Each row is a point. The ring and each string are closed loops that go straight from each point to the next, and from the last back to the first. Before rounding, they use only three directions, however many columns there are. Count how often each string passes through the ring. Passing back the other way cancels.

Ring, 6 rows:
[[3.4, -0.8, 4.1, -0.6],
[-0.5, -3.9, 1.6, -0.5],
[-2.8, -4.1, -0.4, 3.0],
[0.1, -0.1, 0.1, 8.4],
[1.4, 3.1, 2.9, 7.5],
[3.0, 3.9, 5.7, 3.1]]
String:
[[1.3, 1.5, 4.2, 2.4],
[6.0, 0.4, 3.7, 2.6],
[9.2, 0.6, 5.4, -0.3],
[4.9, 0.4, 5.8, -2.0],
[-1.1, 0.9, 5.1, -0.9],
[-1.1, 0.1, 4.5, -0.8],
[3.5, -4.2, 3.1, -3.5],
[4.7, -6.6, 1.0, -2.6],
[2.2, -5.4, 0.7, -0.7],
[-0.4, -6.4, 0.2, -1.5],
[-4.0, -4.8, 0.9, -1.1],
[-4.1, -1.5, 2.3, 0.9],
[-6.1, -4.4, 0.1, 0.9],
[-2.7, -6.1, -2.3, 3.8],
[-0.6, -4.9, -2.0, 5.4],
[-2.6, -5.6, -3.6, 7.4],
[-4.2, -2.7, -1.5, 7.0],
[-3.3, -0.2, 1.4, 5.0],
[1.0, -0.9, 1.0, 5.4],
[3.2, -1.5, -0.9, 8.8],
[3.1, 0.2, -1.0, 11.4],
[3.5, 1.7, 0.1, 11.7],
[3.7, 1.5, 1.3, 8.7],
[0.9, 0.4, 2.5, 4.2],
[3.1, 1.9, 2.8, 6.1],
[4.6, 4.6, 4.5, 6.9],
[1.9, 6.6, 6.9, 4.5],
[0.0, 4.7, 6.3, 2.5],
[-0.4, 1.9, 4.3, 2.4]]
Times through: 2

Ring (7 x 8):
[[3.1, -0.7, -2.5, 1.0, -4.1, -1.0, -4.1, 2.5],
[1.2, 3.5, 0.9, -2.2, -3.4, 4.0, -4.2, -3.1],
[-3.9, 3.1, 4.3, -3.6, -1.7, 3.6, -0.2, -7.8],
[-5.5, -0.8, 3.9, -1.5, -1.0, -0.3, 4.0, -8.7],
[-3.3, -4.4, 1.4, 1.9, -1.2, -3.1, 7.0, -9.0],
[0.6, -6.4, -2.0, 4.6, -2.2, -4.9, 6.0, -5.6],
[3.2, -4.6, -4.0, 3.7, -3.8, -4.8, -0.8, 2.7]]
String (31 x 8):
[[-1.9, 6.6, 4.4, -5.3, -2.4, 7.5, -3.8, -7.6],
[-2.6, 3.3, 3.0, -3.6, -2.5, 2.9, -3.1, -3.3],
[-1.5, 0.9, 1.5, -1.5, -2.5, 0.9, -1.2, -3.5],
[-0.5, 0.5, 1.1, -0.7, -2.6, 1.4, -0.1, -5.3],
[0.9, 5.7, 2.6, -3.5, -3.0, 7.5, -3.3, -8.0],
[2.2, 6.6, 1.9, -3.8, -3.5, 8.2, -5.6, -5.9],
[1.7, 3.7, 0.2, -2.3, -3.8, 3.5, -6.2, -0.1],
[0.2, -0.1, -0.7, -0.5, -3.5, -1.3, -4.2, 2.8],
[0.4, -1.1, -0.5, 0.5, -3.0, -1.0, -0.9, -1.6],
[3.8, -0.9, -2.3, 1.7, -3.7, 0.3, -1.6, -1.9],
[6.0, -3.6, -5.3, 4.1, -4.6, -3.3, -2.8, 3.7],
[5.3, -7.0, -6.8, 5.9, -4.6, -7.9, -2.0, 7.9],
[2.5, -6.5, -4.5, 4.7, -3.7, -7.2, 0.3, 4.1],
[0.6, -4.6, -2.2, 2.9, -3.0, -4.8, 1.2, 0.1],
[1.0, -3.7, -1.5, 2.7, -2.7, -2.7, 2.4, -3.6],
[3.1, -6.4, -3.4, 5.5, -2.9, -4.3, 5.2, -5.2],
[3.3, -8.1, -4.2, 6.7, -2.9, -6.1, 6.2, -4.4],
[1.6, -8.1, -3.9, 5.7, -2.9, -7.7, 4.3, -0.3],
[-0.1, -5.6, -2.3, 3.3, -2.8, -6.2, 1.7, 1.0],
[0.1, -3.1, -0.9, 1.8, -2.7, -2.7, 1.4, -2.5],
[0.7, -4.1, -2.0, 2.6, -3.0, -4.0, 1.0, -0.4],
[2.3, -5.8, -4.2, 4.1, -3.7, -6.6, -0.5, 4.4],
[5.4, -5.8, -6.4, 5.1, -4.8, -6.9, -3.2, 8.1],
[5.6, -2.8, -5.0, 3.3, -4.7, -3.1, -4.3, 5.4],
[4.4, -0.1, -2.5, 1.3, -4.1, 0.8, -3.1, -0.6],
[4.6, 2.1, -2.2, -0.3, -4.6, 2.3, -6.6, 2.1],
[1.8, 2.5, -0.5, -1.7, -3.9, 1.9, -6.2, 1.8],
[-0.7, 0.7, 0.4, -1.3, -3.1, -0.1, -3.2, 0.2],
[-0.8, 0.1, 0.7, -0.7, -2.7, 0.1, -1.0, -2.8],
[0.2, 4.4, 2.5, -2.9, -2.8, 6.0, -2.2, -7.7],
[0.0, 8.3, 4.6, -5.4, -2.6, 10.7, -3.4, -11.5]]
Times through: 4
